Rows are points. The last column is the point's height on a tilted bowl or saddle (a function of degree 2), plus a little noise. Along how many of its main directions does it bend up, bend down or stay straight?

Points, 10 rows:
[[-13 -29 -38]
 [-36 -28 -28]
 [ 60  19  38]
 [-30 -46 -41]
 [-42  15   7]
 [-22  -9 -27]
 [ 42  25  13]
 [-19 -40 -39]
 [ -1  12 -25]
 [-18  16 -18]]
Directions: 1 up, 0 down, 1 straight

Points (11 x 3):
[[-13 -44  29]
 [ -4 -26  10]
 [ 18   2   3]
 [  8 -25  16]
 [  6 -20  10]
 [  0 -49  39]
 [ 23   9   3]
 [ 21  33  -5]
 [ 23 -28  31]
 [ 80  10  77]
 [-50 -19   2]]
Directions: 2 up, 0 down, 0 straight

Points:
[[-20  48 -24  -4]
 [ -4 -31 -20   2]
 [-21  24 -20   1]
 [-32  11  68 -70]
 [ 13 -34  -5   0]
 [ -3  18 -10   6]
 [-11  12 -34  14]
 [-22  20 -27   4]
 [ 27  -5  66 -48]
 [-23  22  64 -71]
 [ 19 -34 -13   1]
 [-18  33  -1 -12]
 [ -5 -48  10  -9]
 [ 42  11  17 -11]
 [ 25 -88 -13 -47]
 [-22   0   6  -9]
 [ 36  -1   7   1]]
Directions: 0 up, 2 down, 1 straight

Points, 18 rows:
[[-33  46 -62  41]
 [ 16  17 -36  22]
 [ 22  10 -31  21]
 [  5 -41  13  24]
 [-19  56  -7  26]
 [-43 -17  23  38]
 [  3  56 -19  28]
 [ -2   8  20  21]
 [ 31 -54 -17  19]
 [  3  11 -23  13]
 [-24 -27  19  28]
 [ 30 -45  13  35]
 [-58  14   2  38]
 [ 19  -5  17  22]
 [-31 -30  15  25]
 [-53  -1  37  58]
 [ 11   8 -34  16]
 [-13  55 -23  29]]
Directions: 2 up, 1 down, 0 straight

Points (24 x 5):
[[  6   7  13  18   4]
 [  2  41 -31   3 -32]
 [ -4 -19 -11 -61 -11]
 [ 25  14 -37  12  -5]
 [-22 -32  60 -16  -4]
 [ 36 -25   3  44  42]
 [  0  14  19 -37  -7]
 [-31 -55  26 -31 -19]
 [ 29  20   4  -9  -4]
 [-21  40 -21 -45 -59]
 [ 48 -12 -57 -48 -45]
 [-20  37  25  -4 -21]
 [ 29 -38 -90 -29 -25]
 [-17 -37  -7  33 -23]
 [  6   8  56  -2  18]
 [-30   8  11 -17 -28]
 [  1 -30 -22  12  -3]
 [-40 -15 -14 -12 -44]
 [-47  -1  14  18 -53]
 [-31 -24 -35   0 -38]
 [-36 -14  30  16 -41]
 [-26  15  12  78 -20]
 [-15   1 -25 -15 -29]
 [ 17  21  54  -2  23]]
Directions: 1 up, 1 down, 2 straight

Points (44 x 7):
[[ 51 -15  16  -3  53 -32  76]
 [ 25  11  13 -13  16  16   9]
 [-24  26 -18 -31  -9 -14 -25]
 [ 32  73  -8 -44 -14 -27 -46]
 [ 48   4 -20   3 -46 -75  32]
 [-16  -9  -3 -11  52 -30  -3]
 [ 18 -63 -33 -45  -5 -14  60]
 [-26  12  32 -10 -13  -9 -22]
 [  3  10 -21  59 -80  31  53]
 [-21 -27  12   0 -32 -13  10]
 [-57  10  34  14 -26  35   0]
 [ 75  23 -53   1 -18  -6  48]
 [-28 -10 -12  22  14  63 -12]
 [-63  26   2  16 -34  43  15]
 [ 37 -24  -1   5  17  15  33]
 [-30  17 -14   6   3  12 -16]
 [-46  18 -17   3   9 -31 -37]
 [-11  10  28   7   3 -44 -32]
 [ 29  45 -74   4   9 -12  24]
 [  1  -6  48  -6   6  31  14]
 [  1  -9  26  42  16  17   2]
 [-11  34  33 -22  62  11  31]
 [ 29   7  44   0 -13  43  17]
 [-23  11  65  -5   8  10   2]
 [-42 -27 -15  -4  29 -13 -13]
 [-24  25  65  -5   8   8  -1]
 [ 22  -1 -30  30 -22   3  29]
 [  5  -7 -39   9  28 -10  17]
 [ 37  26  -2 -21   2  20   7]
 [-18  52 -10 -15   9  24  -5]
 [-40  -8 -38 -19  35 -19 -17]
 [ 36  25   2  14   5  48   9]
 [  2 -38  -6 -14  -9   3  21]
 [ 34 -43  29 -13  16  19  41]
 [ 66 -25  51  12   2  -9  65]
 [  8  -1   3   1 -24 -15  -3]
 [ 23  46 -19  10 -10  46   7]
 [ 12  -7  -6  -5  38 -10  13]
 [ 50  33 -26  -2  12   7  17]
 [  4   9  22  72  -4  54 -10]
 [-15  16  27  26   2 -11 -23]
 [-16  21 -11 -53 -34  39  45]
 [ 12  80  -6 -16  17 -38 -47]
 [-12 -84   9  66 -10  86 -19]]
Directions: 3 up, 1 down, 2 straight

Points, 40 rows:
[[ 30  17  39  51 -39 -19  25]
 [ 44  11   3 -30   1  13 -12]
 [ 21  25   9   4 -13  -7  -8]
 [-36 -21 -51   8   1   1 -12]
 [-44 -47  42 -53 -56  11  71]
 [  4 -10  12  -6  57  15  -8]
 [ 19 -12 -38 -65 -10 -19  -4]
 [  1  22 -37  32  52  18  21]
 [-28  -3 -10  16 -19   4 -20]
 [ -4  20 -13 -45  57  55  30]
 [ 21  -5  -8  20  40   7  14]
 [-28 -22  16 -15 -32 -74  68]
 [ -7  17   3  47  35 -17 -32]
 [ 17  41  27  -9 -17 -14 -18]
 [ 18 -28  59  29 -46  34 -28]
 [ 51  11  65  13   1  48  -3]
 [-17  13 -20  40 -14   0 -44]
 [-25 -24  54 -46  11  -5   4]
 [-13 -22 -26  19   3 -46 -31]
 [ 29 -18   8 -53  25 -43 -12]
 [ -7  -3  10  -5 -16 -55  15]
 [-42   7  41 -56  16  -4  -4]
 [-30   7   0  15   1  21 -18]
 [-22   0  30  37 -23  63 -58]
 [ 23  22   9  -9 -16 -23  -7]
 [ -6  40   9  69  -6 -20 -52]
 [ 65 -49  12 -13  14  -8 -10]
 [-58 -13 -82   3  11   8   5]
 [  4   0  30  38  -3 -14  -1]
 [-44  -1  16  39  54  19 -63]
 [ 29 -16  19  -2 -51  -4   3]
 [ 20 -10 -14  -6  49 -44 -25]
 [ 14  32 -24   5   6 -35 -39]
 [  2 -63 -27  27  -8  49 -47]
 [ 42 -19   0 -21  -5 -14   0]
 [ 23  15  13  17  37  26  18]
 [ -9 -17 -23  42 -12 -11 -39]
 [  6  22  28  62  -9  75 -19]
 [ 21   4  17 -23  -3 -65  11]
 [  6   5  17  10 -27  12  -8]]
Directions: 2 up, 4 down, 0 straight
